Rows are points. To make a cloud, some directions were put in groups of two or more. Within a group, all points are equally far from the middle, so they leave a hole (a ring in 2 directions, a hollow ball in 3). The other directions are filled evenly. Then the cloud was stretched, turned, moved and blurred a little. Count the holes, and give their numbers of directions, smallest first.

Cloud (14 x 2):
-1	0
18	45
68	27
61	10
62	4
4	9
29	45
-51	-5
13	33
-26	4
-27	-11
41	-48
-3	-11
-6	-29
Holes: 0

Cloud (22 x 3):
-39	30	17
-48	-7	17
43	-51	4
-33	19	-13
-33	-37	-21
-61	-50	-16
-7	-16	-4
70	-22	18
34	9	-6
20	33	19
-20	-28	-17
-20	-20	10
-31	-57	-33
50	-3	-17
-19	-21	-38
10	-30	33
-41	-57	-18
-11	-46	8
-37	16	-48
-8	-61	-37
-8	23	21
-45	-54	-6
Holes: 0

Cloud (31 x 4):
-37	-27	-13	7
-39	-24	31	-21
48	-14	13	22
27	-25	-35	18
-32	23	66	26
-33	36	-14	2
46	-2	48	6
-32	3	46	-33
59	-4	-3	-19
-46	37	12	16
-18	-14	-45	-3
31	-18	-39	13
-26	-19	59	-20
-44	-5	6	-23
-15	1	25	53
2	27	68	31
20	-26	-5	-64
31	-43	-12	17
0	-54	13	-45
6	-58	-29	-21
-5	59	23	16
3	-50	-30	4
-11	-47	24	18
-6	27	71	28
12	-5	46	43
35	-17	-40	9
12	-10	72	-23
-34	21	-26	2
25	-13	60	-37
23	6	67	-24
26	14	-40	-21
Holes: 1 (4)

Cloud (49 x 6):
-38	22	48	-21	-19	18
29	6	17	21	-2	56
40	4	-27	1	-25	72
-45	61	25	9	30	5
23	12	-29	-51	-53	51
9	-4	-51	-1	49	38
-37	-43	30	-53	2	7
-13	-50	-6	-52	23	-14
-27	-27	13	25	44	-51
22	-36	-23	-12	21	-32
-20	-16	15	8	60	32
38	-3	8	18	14	51
-53	48	-9	4	15	34
5	13	-7	25	-78	39
39	-40	-16	-21	-36	69
-14	7	-45	-15	23	-15
-14	25	20	35	16	-16
-55	36	2	2	41	-17
38	47	41	-11	20	8
35	-5	-8	-35	16	43
-5	25	-41	-29	3	49
14	-11	-20	-49	-8	12
3	28	18	40	-13	36
-51	-26	-13	-18	44	-32
4	24	9	-43	11	-7
35	-16	-16	-33	-45	78
-20	-1	-21	-32	-23	-7
-18	1	56	-5	-11	37
-8	-23	10	36	-17	21
-8	5	28	-51	12	14
-4	3	-43	8	40	-37
-42	-27	-22	11	-14	40
35	-56	46	2	31	14
-28	45	-22	-37	-3	32
-20	20	59	-28	-26	37
-25	-45	-11	26	-36	20
19	-6	59	1	-45	21
18	-38	-29	-4	31	47
9	5	-49	-1	-60	71
30	-26	52	-48	-26	5
-17	32	48	12	45	-1
-11	22	-23	-50	-33	52
-44	-8	23	-21	61	-31
56	0	9	8	-66	50
-38	39	34	-6	45	-3
-2	-5	21	-31	24	46
58	-12	-12	11	7	35
-40	56	-1	-20	31	29
10	-68	10	-38	1	54
Holes: 1 (4)

Cloud (47 x 6):
-29	-51	10	10	8	-71
-14	25	14	23	54	-29
-80	-9	-5	-16	-6	9
-76	6	-19	4	-4	-32
-27	-14	-19	18	-1	-70
-5	44	-10	-15	10	65
-22	11	-25	-53	31	-5
-42	-22	45	26	17	-62
-14	42	-9	19	42	15
-49	-34	38	28	17	-58
-70	-9	-21	-14	6	31
43	29	27	-34	-26	44
39	31	42	-6	-35	24
35	16	-12	27	-7	-31
-43	-3	-28	17	-47	41
25	56	-19	-4	-21	42
-38	-22	4	-53	-25	-14
0	41	21	-21	1	66
-53	-38	38	-34	4	-7
-26	42	-14	43	12	14
62	4	37	-19	2	-17
-64	-20	19	-34	-1	15
54	14	41	-22	-17	31
-11	15	32	20	48	-50
-57	-24	56	15	-3	-34
-23	-33	-18	13	47	22
36	-4	30	22	-19	-42
22	-31	25	-39	40	-36
9	14	-15	-72	-5	7
57	10	42	4	-9	11
41	16	-40	-33	7	5
-5	-33	-52	-10	-16	-17
29	39	-17	-57	-9	8
-22	35	30	-50	24	23
-33	55	36	-12	6	20
54	-33	20	-23	0	12
-32	-25	10	0	-42	52
-79	-9	1	-4	-14	24
5	10	58	9	41	9
-21	33	-16	-20	51	10
-32	-35	12	19	10	-77
29	21	48	-17	-33	-27
-28	44	-6	3	30	-42
43	3	-10	14	25	28
-14	-34	-14	-26	49	-35
17	-35	-42	7	4	24
-75	17	-15	30	-9	10
Holes: 3 (2, 2, 2)

Cloud (89 x 8):
11	22	-44	49	-47	-15	-25	78
-21	-35	29	8	-36	20	44	1
18	-14	-51	-7	-58	-66	-7	35
-10	-58	-8	36	-56	-4	21	24
18	-36	29	49	40	27	9	-2
56	-20	-50	-35	-36	22	-36	-46
2	-49	16	-20	32	23	-2	21
17	56	23	11	75	32	-7	-6
-28	-65	25	20	21	55	-15	-32
-35	-2	-44	42	-36	18	39	-20
48	31	-2	-4	-42	16	39	14
3	-38	-9	-9	10	-39	-8	31
41	19	68	39	68	27	11	22
40	0	25	0	25	-40	26	-51
-15	-28	-9	-2	-12	55	9	17
49	-10	7	10	-13	-24	-7	-53
21	-6	-35	-28	-39	-1	50	34
-33	-37	24	48	-25	46	33	2
18	6	-30	39	-29	31	47	76
20	-38	14	23	34	36	-25	-30
40	-57	-29	-20	24	15	19	-15
-1	-42	-79	-32	15	10	23	-14
-11	2	-15	-10	11	25	41	58
-41	-57	25	4	56	16	-20	-11
50	-21	-55	20	2	0	-27	-33
54	-40	-15	16	-51	-48	-24	-11
-40	-21	19	68	2	12	1	37
41	31	-56	14	-41	34	-4	8
-8	20	26	-27	-17	48	37	56
21	-51	45	-4	27	-5	5	22
55	1	-51	-33	24	-20	5	-39
23	-20	-16	19	-17	11	-51	-38
-13	-7	5	-45	-20	29	23	0
90	-25	-19	2	-9	-28	25	-28
12	4	23	-15	1	-8	-44	23
63	6	-36	-8	-10	-14	-17	-16
44	45	20	-8	75	23	-7	5
-31	-40	0	-38	42	1	-7	14
60	-11	-55	-47	-30	2	17	-19
-24	-41	34	18	-26	-1	-35	-7
24	13	33	9	71	4	11	-59
51	5	10	-22	35	-18	-15	-36
-26	-30	-4	85	-6	6	53	44
-39	-22	-5	-5	-1	-17	2	-12
71	-3	-1	-77	-18	19	25	27
36	-10	-54	12	-30	-13	-27	71
-9	-28	-4	17	-11	4	19	59
35	-31	-21	1	-30	-5	61	-11
-40	13	-31	-36	2	17	-18	-17
-49	-14	-31	-12	32	3	-1	-36
-65	23	18	24	-28	26	7	42
45	10	-11	-34	67	-1	24	-35
-31	23	63	20	-25	-11	7	16
12	17	-59	-22	-24	-16	-25	-19
-9	-64	-20	25	-10	-9	54	-23
48	-38	-8	-10	-33	12	37	18
8	23	8	23	6	83	-14	7
42	5	-8	-23	-8	40	-48	26
-17	-22	18	-54	14	18	7	-69
-11	-2	-3	-24	-43	-8	-5	-47
53	-3	-70	-1	-36	30	-29	9
27	-13	-32	43	-23	32	-29	-1
-9	-22	-12	38	44	58	-23	9
25	-37	-13	-40	20	24	25	11
-45	-16	1	16	23	-6	-36	-32
0	-23	-46	-1	-52	-22	-20	-78
-14	27	-2	-1	24	9	-31	-32
-2	-19	4	16	39	27	44	42
-15	2	-28	-3	31	-18	40	-2
-50	-33	-18	49	-35	28	32	6
-33	23	7	64	-6	-29	35	53
7	-8	-55	19	-43	34	29	-18
-23	-23	35	-27	12	31	33	-23
8	-56	-1	20	17	21	-7	1
-25	16	-19	49	-4	54	20	-48
43	-43	-41	12	-77	11	-6	-84
-15	14	8	7	-8	5	12	104
29	14	-34	-16	-30	-34	-17	-11
-32	13	1	71	-3	-36	45	6
-32	22	-4	-16	13	1	15	16
7	27	-9	17	64	6	-29	-24
-54	-1	-28	58	-67	-11	9	6
0	-45	-44	22	-48	-14	-56	-18
12	55	26	-13	33	-17	-15	67
-40	-47	16	-37	5	2	-27	-9
43	3	-66	11	-21	30	5	-9
9	53	37	12	16	-20	5	34
-19	-10	-37	35	30	29	-38	46
-9	0	15	-29	64	-12	-37	-42
Holes: 1 (3)

Cloud (96 x 9):
-20	-69	-7	-23	-14	5	-35	36	-9
-9	-26	-2	8	-27	64	-16	21	-4
1	29	-74	-14	15	-33	29	3	2
10	-19	-5	-73	-8	26	11	-32	-48
-39	-26	-25	10	32	-38	-19	-48	7
26	-31	-45	-46	-3	28	-14	-63	23
6	9	0	-27	12	44	17	62	-13
-13	1	12	-13	-58	-5	71	-8	40
-39	-21	10	27	-31	-17	-68	5	-11
13	15	-21	34	-13	40	39	-44	46
30	15	-19	-24	20	-31	-10	38	38
-12	-13	20	10	74	-14	14	-46	32
18	-44	41	-50	-61	-1	-2	-22	29
-12	-48	20	-72	-21	-12	1	-24	43
-9	-40	32	11	-24	-67	24	-22	31
-1	-48	31	-45	35	-24	38	-5	44
38	-8	-8	6	-76	11	-24	-12	50
6	-17	40	-4	34	-53	52	18	-12
5	54	-49	0	-5	-14	-8	-8	-19
4	-49	0	-44	-77	-3	9	-13	11
-5	-16	27	-3	-32	52	-32	-7	-24
46	20	20	-12	-55	1	-10	4	26
18	9	53	-22	-41	-11	-8	5	35
32	0	-7	68	-1	2	-32	0	16
-1	17	-35	48	54	-4	-7	2	-8
-45	6	-50	-14	-9	-25	11	10	74
13	1	-27	-4	-86	-6	19	4	31
-2	-29	-64	15	54	-5	-38	30	7
0	-72	-4	26	32	-40	-32	20	18
20	-34	-6	-1	76	28	6	3	30
-71	-29	18	-15	25	-17	1	-30	41
-11	8	-24	18	-48	-56	2	35	39
-1	-43	-22	-25	18	-54	44	-3	37
33	19	-29	-47	-8	44	30	-39	50
-8	1	-20	-7	19	-30	14	-31	-48
-36	-24	-5	-22	40	-30	-29	-23	-14
22	23	-55	-5	8	-42	28	50	3
7	-22	-33	-67	21	-34	63	-7	8
-15	-29	50	59	-45	11	-23	-18	4
29	-39	53	-12	-39	27	22	1	-20
52	1	28	-63	43	29	35	-54	21
-46	-21	12	-25	30	24	34	16	-8
31	18	-16	-13	32	74	29	10	5
-20	-9	-92	5	7	25	1	1	31
19	-23	-34	-16	25	-7	5	11	80
-27	-20	21	0	-58	37	1	-62	33
-23	-8	33	-65	18	42	21	-26	-7
0	-28	15	-42	15	-66	51	31	0
-6	-17	-28	4	34	-34	-42	-23	-21
-19	-35	-47	54	41	13	14	-31	3
38	-4	-5	-18	45	-32	-31	15	-32
46	-30	-53	-25	9	36	-51	0	-12
21	-1	-18	14	71	-13	40	34	1
5	32	-24	-5	-16	-54	3	14	47
-63	-34	-12	-39	-12	-20	27	-9	49
29	-28	-21	7	21	62	14	-40	63
-21	8	-37	12	-37	1	16	48	-29
45	2	-62	-48	-22	17	22	0	22
10	-36	-24	-14	13	1	65	-46	47
13	12	-50	23	-48	-33	-27	-16	34
38	0	-30	60	-12	-6	-18	15	-6
-4	27	-49	-47	31	-13	-18	-11	42
33	-57	11	-24	37	35	0	9	-21
-32	-15	8	-71	15	9	75	-27	12
20	-16	-13	-68	18	-8	-30	-51	-1
2	-24	20	-16	-67	-21	-50	2	53
10	10	-14	-25	-1	-29	-9	60	37
-1	-11	-72	-32	38	42	-15	-19	27
-7	-26	-63	31	52	47	10	-1	19
3	-32	10	-75	40	-7	48	-32	43
-19	-7	11	-33	4	-29	-28	-43	-29
29	-13	-36	-19	-7	34	19	-75	41
-10	23	30	40	-4	0	-18	18	4
17	-9	-17	-19	64	-4	60	1	55
-43	-42	9	-30	-4	39	-25	-27	14
14	-37	4	5	-20	-62	17	4	-17
3	0	-81	-27	2	40	-6	10	11
27	-15	-11	67	17	-20	-12	-2	28
-19	-43	11	11	51	-5	65	-18	27
36	-15	-50	-22	4	23	-23	53	13
29	-43	4	-80	11	-18	25	28	-15
29	-38	55	-43	-20	14	-9	22	-19
44	7	13	35	-15	37	-17	-20	32
29	-47	-70	19	10	47	-28	16	-1
7	-17	-25	-64	-12	-3	44	-21	-42
-31	-52	-21	30	17	-6	14	1	-29
40	-15	-22	47	-30	33	-74	5	5
20	-16	-48	-26	-22	4	10	39	55
9	-9	8	-33	-46	-16	-2	-16	-62
15	17	-5	-13	25	57	-9	-40	52
24	-29	-22	49	28	8	-77	-3	11
42	-1	-28	50	-13	17	22	20	5
-12	20	-18	28	-49	-2	-9	-54	64
49	8	-29	-45	-49	20	-5	-1	33
-62	18	-11	-43	-3	-39	29	10	27
-3	-17	54	-43	-13	16	17	3	47
Holes: 3 (2, 3, 3)
